Each wall is flat, endless, passes through zero and stands at right angles to its row. A trip goes straight from one point to another. Which walls does it cross, in order?

Walls:
(1): [-16 -64  27]
(2): [-25 -49  38]
(3): [19  0 23]
(4): [ 49  27 -22]
(5): [-31   5  42]
(6): [ 4 -9 48]
(7): [ 21 -17 -18]
(8): [ 56  43 -32]
(9): [-46 -47  40]
Trips:
[ 22 -39  17] to [  8 -31  43] => 5, 7
[  4  -1 -65] to [36 -2 53] => 3, 6, 1, 2, 5, 9, 7

Walls:
(1): [-81  -8   5  14 -39 -34  37  36  -5  46  48 -10]
(2): [ 51  -8  45 -13 -26  -4   6 -21  16 -44 -15  -6]
(3): [ 69 -35  12 -19  50  -5  23  -6 -13  17  68 -10]
(4): [ 26  72  50 -30 -38   8  38  29 -88  -5  31 -39]
(5): [ 26  42 -75   1   6   1  -4  38 -37  67 -48 -34]
Trips:
[  7  38 -21 -49 -40  38 -40  -6  29  41 -85 -29] to [ -6 -17 -37  -3  13   5 -63 -22   3  10 -56  -6] => 2
[ 36  52 -30 -72 -31  58  -6 -60  36 -61 -14 -61] to [  2   0 -46  -2 -27 -19  81  38 -46  17  77  -4] => 3, 1, 2
[-29 -17  -9  -4 -16  33 -35 -45  -5 -25  21 -24] to [ 56   0 -42 -53  19  33  -9  52 -25  56  -6  15] => 2, 3, 5, 4
[-40 -14  -5  22 -39  80  24  15 -27  29  22 -15] to [ 24 -20  18 -57 -50 -13  45  31  10  48 -23  42] => 2, 3
[-34 -12   7   0 -31 -41   4  10 -12   3  12 -26] to [  2   2 -38 -42 -18  18  -6   0  -1  34  33 -23] => 5, 3
[-33  33  41  52 -20  92  36  71 -19  12  67 -17] to [-16  15  33 -40  26 -19  39  90 -15   0  36 -29] => 5
[-22  59 -22  25  71   6   2 -26   2  38  20  85] to [-34  26  14   7 -10  56  22 -23 -15 -42 -49 -22] => 3, 4, 5, 2
[ 18 -15  57 -23  28   3 -31 -63  30 -41 -20 -61] to [ 16  12  30 -33 -71  29 -35  -6  -8 -54 -18  16] => 4, 3

Walls:
(1): [-46 -33 -63 -49 -22  49 -42  29 -12 -19  -4  33 -43 -27   7  -4  29  16
  11 -18  26 -11 -40  37 -39 -14  57  10  -7  -8  47  35]
(2): [ 29 -84  38   8   6  21   9  46 -22  30  38 -18  43 -38  38 -23  17 -27
  -2   1 -13  37  -8 -23 -28   6 -33  -2  10 -36 -20   5]
(3): [-36 -70  16  -7   5 -15  -9 -72 -18  41  13 -31 -53 -15  -1 -41  17 -56
  -6  35 -17  47  -2  38  -3   3  -7  10  41 -63 -77  19]
(4): [ 25  14  50  11 -20 -43 -60 -13  -9  38  10 -83 -52  16  21 -39  19 -22
 -21 -60 -20  16 -20 -31  17  30  28  -3  25 -31  28   3]
(5): [-39   3  18 -19  -2 -29 -44  30  -1  63  13   5 -15  23 -19 -64 -11 -22
 -11  -6  16   3 -10 -26  31  14  25   1 -34  38  28 -42]
Trips:
[ 32  -3  47  36 -23 -53  -7   8  37  82  42  17  45   6  33 -17 -39  96
 -21  29  67 -19  60 -58  45   5 -19  14 -13 -63 -32  -6] to [ 39  -5 -46  -6 -17 -53 -32 -28  18 -10 -10 -38  38  25 -12  -5 -46  32
  -8 -51 -28 -16 -49  31  19  -5 -28  -1  28  55 -30   9] => 2, 5
[  1 -91  29  -2 -25  -5  37  20  -7  18 -59  36   3  18 -23  41 -14 -13
  37  28  32  14 -19   4   6 -74  20   5   2  -3   5 -50] to [  4   9 -22   0   8 -62 -70  35  14   4 -48 -13 -25  10  -1  10 -17  13
   8 -46   2  -3   7   2  16   2  47 -29  -1  93 -55   5] => 3, 2, 4
[ 61 -23   9  49 -18 -12  14  10  27 -20  -3 -35 -28  34  34  10  12  -2
  21  13 -22 -51   8  36  34 -40  -1   5   9 -68  17  37] to [ 49 -24  43  64  53  26  20  14  57  24  -2 -55 -34 -37 -39  35   8 -18
 -28  13 -19 -50   1 -63 121   0  -1 -17  47 -61  -3  -9] => none
[ 23  25  26 -10  14 -25  54  45   6 -40 -28  14   5   6 -39  25 -61 -18
  46   6  35 -27  11  -5  81  24 -77 -51 -27  -1   7   2] to [-24  10 -24  -5 -41 -16  25  14 -30  36   0  -7   8 -34  50  10 -52 -15
 -39  95  97  -8  17 -18  -5  35   6 -26 -23  19   3  43] => 5, 2, 1
[-15   2 -63  54  35  38  38 -37 -35  53 -33 -61 -21   9  14  19  49  17
  47  46  17  38  55  49  -9   8 -50   2  -5 -10  -3  -7] to [ 32  45  50  -4  -4   4 -33 -73 -22   8 -27  36  -2 -17  -4  -8  38 -36
   1  57 -35   5  40  -1  27 -30  16  13  30 -46 -20 -33] => 2, 4
[  2  21 -79  51 -26 -19  21 -40   4  36  19 -32   6 -12  31 -12 -30  -8
   3 -37 -13  -1  -5   2 -11  23 -42  71   7  -8  32 -26] to [ 14 -24 -27   7   5 -42  31  -9 -67 -22  21 -37  29  16 -48  -5  32 -43
  55  -7 -10  -1 -26   2  15  24   8 -31 106  42 -12 -16] => 2

Walls:
(1): [-29 -51  23 -10  35  22  37  34  36  60  54 -28  86  27  15 -31 -25 -55
  26  29 -38 -61 -46 -47 -57   4  18  40 -40   6  -5  -6 -24  29  43   4
  -2  42  11   0 -14  40 -18  -1 -44  50 -12  15]
(2): [  83   61  -58  -19  -39  -12    5 -109  -83  -11   12   26  -35  -14
  -62    7  -80  -25  -16   47   20   15   16   28    3  -61   56 -107
    2    4   22   35    2   13   49   43  -44   61   10  -11   26   12
   -2   12   16  -51   47  -61]
(3): [-31 -21  22  -4 -33 -32 -26  39  21 -36   8  23 -45 -22  60  26   4  48
  28  -2  24 -21   6  46 -49  28 -11  10 -50  29 -12  40  10  20  41  28
  -5 -22  11  11  -7  43  25   0 -70 -56 -48  26]
(4): [ 19  22 -78   0   3  11  16  -4   5  16  29 -81  61   4 -42 -10 -10  39
  -3   0 -37 -20   0 -28 -53 -11 -25  54   6  22 -15  83 -33  19 -41  26
  20  33   1  -2 -43  84 -40   5  16  28  33   9]
(5): [ -7  -5  13 -21   7 -14  12  19 -22 -10 -47 -16 -40 -10 -10  24 -68 -61
  -6 -26  15  -5 -53  44 -21 -14 -27 113  10 -42  -6 -21  -8 -14 -10   3
 -15 -54 -59 -26  -2 -46  43 -46  -1  66 -26 -32]
(6): [-40 -11   2  88  54  50  -6  19 -43 -20 -54   5  -7 -29 -18  47  37 -51
  11  19 -34  80 -55 -19 -39  76 -12 -12   5  43  12  12 -13 -25  12  64
 -74  -3  48 -14  35 -25 -36  16  -7 -14   7 -11]
Trips:
[ 25  52 -34 -42 -23  20  37 -11 -15 -19 -11   0   4 -72  43 -13 -43 -18
   3 -12  24 -28 -38  35 -16  73  31  16  16 -26  46 -14   3  15 -41 -29
  53   2  22  14 -26  33  19  31  33 -26  23  -8] to [  2 -47  10   2  63   1   7  -7 -33   7  23  -6 -30 -39  34  12  94 -19
 -15  74  -4  28  18  22  67  49 -42  49  54 -33  -5  46  55   8  54  12
 -16 -27 -30 -55  33 -59 -27 -30 -32   1   7 -34] => 4, 6, 2
[  72   26  -12   58    1   14   16 -102   -8  -26   14  -26  -24   -2
  -25    9   81  -27   56  -70    7  -23   49  -50  -44  -17   20   15
  -54  -21  -23   42  -18    7   21   45   31   -3  -18  -23   47   65
   18   15  -37   19   15   96] to [ 50 -27   7 -27  50 -43 -52 -34   5  17  24  29   6 -30  58  27 -23  23
   3 -37   0  74 -26  -6  48 -54 -22  13   6   5 -34 -12   1   6 -21  -4
  44  18 -49  47  14  -7 -44 -36 -73  52 -25  41] => 2, 1, 5, 4
[  22  -22   28   -5   61    3   -7   10   41   21   41   -2    1   14
   13   21  -33  -12   31   50   44  -24  -29   -5  -47   -6  -77   -7
  -44    2   43  -59   28   -4  -20   -8  -28  -13    6   31  -50   53
   19  -22   -1    5   50 -106] to [ -32   11    4  -47  -37  -10  -31  -17   23  -59  -11   11   -7  -15
   70  -21  -11   33    4  -54  -25   15  -36   54   42   -8   23  -45
    0    0  -34    0  -18 -101  -20    1   29    4  -33   32  -26   -3
   42  -75  -51  -56   42  -75] => 4, 2, 1
[  0  19  28  25  68 -51 -38 -48 -31 -29  15  22 -55  19  39 -55 -29  81
  -6 -18 -41  -3  11  -8  57  10 -33 -34 -52  13  10 -36  14 -50  -6  21
   4 -59  44  -7 -40  -4  37  11   6   6  56   3] to [-11 -69  78  23 -35   0 -21 -16  55   4 -54  93   4  11 -27  17 -34  19
   7  50  17  66  26 -67  28 -17  35   5 -14  25 -59 -73  33  16 -36 -75
 -18 -57  -5  18  56   0  61   9 -22 -34   4  24] => 2

Walls:
(1): [ 33 -23 -36   3 -45 -20  -6 -23 -13  33  -2 -60 -21 -77  33 -38   9 -43
   4  25  58  31 -38 -42  27  61 -39  -2  61  48  38 -64 -76   8 -53 -10
  23   9 -48  28   2 -43 -16  16  11 -33 -25   7]
(2): [  7 -12  23 -32  22  31 -26 -59  68 -71 -21   2 -47 -44 -22  -1  -3 -20
   9 -53 -63 -20 -54 -25   0  82 -20 -56  10 -14  -7 -56 -21  38  34  32
  -7  29 -57 -35  35  79   6 -48  49  -3 -22 -14]
(3): [  -3   69   16   -4   21   15   -6    3   37  -24   38  115    5  -23
   -6    1 -102  -41  -25   40   18  -26  -28  -52   56    0    4   14
   -3   88   14   60  -78  -13    6  -28   19  -25  -55   18  -32   63
    1  -37   18    2   23   26]
(4): [ 23  43 -18  -7 -54  43  45  -4 -18  43  14   0  40 -24 -21   1 -60  36
  58  -2  15  33 -12 -11  22  12   0  -6 -68 -78  67 -16  30 -32 -20  28
  27  55  -7 -57 -38  -4  51  25 -18  31  39  18]
(5): [ -33  -36    6  -16   -6  -78   28   -5  -44   19    3  -32  -11 -108
  -73    0  -17  -30   67  -53  -20   18   53   -9    2   -9  -52   -3
  -10   31   13    9  -18    0   84   32  -63   52   -8   40  -25   -7
  -21  -24  -51   23    4  -39]
(6): [  6   2  10   0  10  -5  41  16 -38 -11 -76  72  16  54 -44  40 -18 -47
  30  20  -5 -13 -47  24  16 -53   7 -38  46  31  23   3  -8  23 -72 -27
 -50  13   8  63 -18   7  75  34 -24  28  40 -12]
(7): [-13 -29  75 -22   4 -26  37  98  -1  60 -11 -80  52  15 -43   4   1 -74
  72  94 -31   8 -55  37  20  30  63 -14  42  19   9   9  20  13 -31 -23
 -39 -19   6 -52  33  11  -5  26  26 -17  42 -19]
(8): [-36 -15  26  34  53 -64  23  23  46  -1 107 -60   8  65  39  15  -1  28
  27  26 -18  52   0 -22  -2  23 -18  12   2  55 -33 -39  12  73  91  -5
  58 -14 -30  57  -9   3  -7 -57 -62 -13  46  17]
Trips:
[ -45   58    4  -11   19  -25   22  -53   67  -40    2    3   51  -19
   11   -9    3  -16   32   14  -27  -25    8   14    1   22   32    5
  -14   48  -21   19   47  -43   41  -21  -20   41   -8   61  -23 -106
  -18   41   13  -41   88    5] to [-10 -13 -48 -31 -23 -73 -44  18 -17 -81  61  -9  -1 -50 -36  -7   7 -48
 -68 -13 -13  31  -5 -63 -45  -2  37   5 -43  67 -53  63  -4 -14 -21 -54
   9   5 -45 -19   7  12  -1  -2 -44 -17 -35  47] => 6, 7, 1, 2
[ 10 -49 -28  29 -44 -31 -30   4 -48  16   3  31  72 -63 -16  11  37  46
 -12  67 -31  23  28  38  -4  22   4 -14  51  57 -70 -49  35  17  39  42
 -56 -56 -54  -3  23  -7 -31 -34 -20 -85   6  36] to [  4  12  44   1   1  50 -75  38   0 -25 -49  20 -39 -40 -19 -34   2  15
  64 -10  26  -4  -1  10  -8  -4 -11  -2  20 -20   4  54  17  21 -16  -5
  -6 -43  33   1  29 -60  14 -19 -16  48  49  46] => 8, 6, 1, 5, 4
[-27  41 -39 -48 -39 -26 -41 -12  38 -23 -67 -11  23  15 -40 -12 -27 -73
  -3   6 -38  13 -46 -13  32  46  -9 -37  32 -30   5  -3   9 -48  18 -51
  40 -30  19  26 -58 -18  10 -26 -21 -21  16  18] to [-24  -4  69  -4 -51 -39  29   9 -34  -9  -9  44  24  -4  31  35  23  27
 -27  22 -34  61  14  -2   4   0 -40  11  -7  17  49  59  33  49 -28 -22
  13 -47  45 -50   5  12   9 -35  33  13  45   6] => 1, 2, 8
[ 35  49  42 -63  -5 -43   2  70 -24  53  48 -37 -31  18 -40 -24  34  -3
 -47 -22 100   1 -32 -13  26  -6 -27  10  16 -10 -20 -41  10  69   0   3
 -45  14 -18 -53 -26  21  -3  33 -48  22 -32  63] to [ 35 -59 -16  81 -16   7  11  11 -87  18   0 -49  38   2  52 -15  16 -43
 -10  12  61 -20  28  12  67 -26 -34  58  26 -23 -31 -29 -75  74  -9   1
 -13 -30 -42   1 -44 -19  74  19 -11 -11 -19 -17] => 6, 4
[-20 -12  22  52 -87  -1 -35  -8  44 -43  77 -75  11  35  27 -21 -15 -39
 -21  -8   9  45  70 -57 -48 -11 -20 -34 -66  46  35 -19  11 -47  45  13
 -73  35  17 -44  31  34  17 -11 -12  44 -53  -2] to [-60 -10   4 -24  27  -6 -36  34  11  51  -4   1 -49 -62  11  87 -45   8
  -7   4  41 -17  32 -64  -6   2  11  54  12  -1  -1 -49 -13 -26 -37   4
  53  56  58  40 -18 -20  -2   3 -45  17 -14 -23] => 1, 2, 3
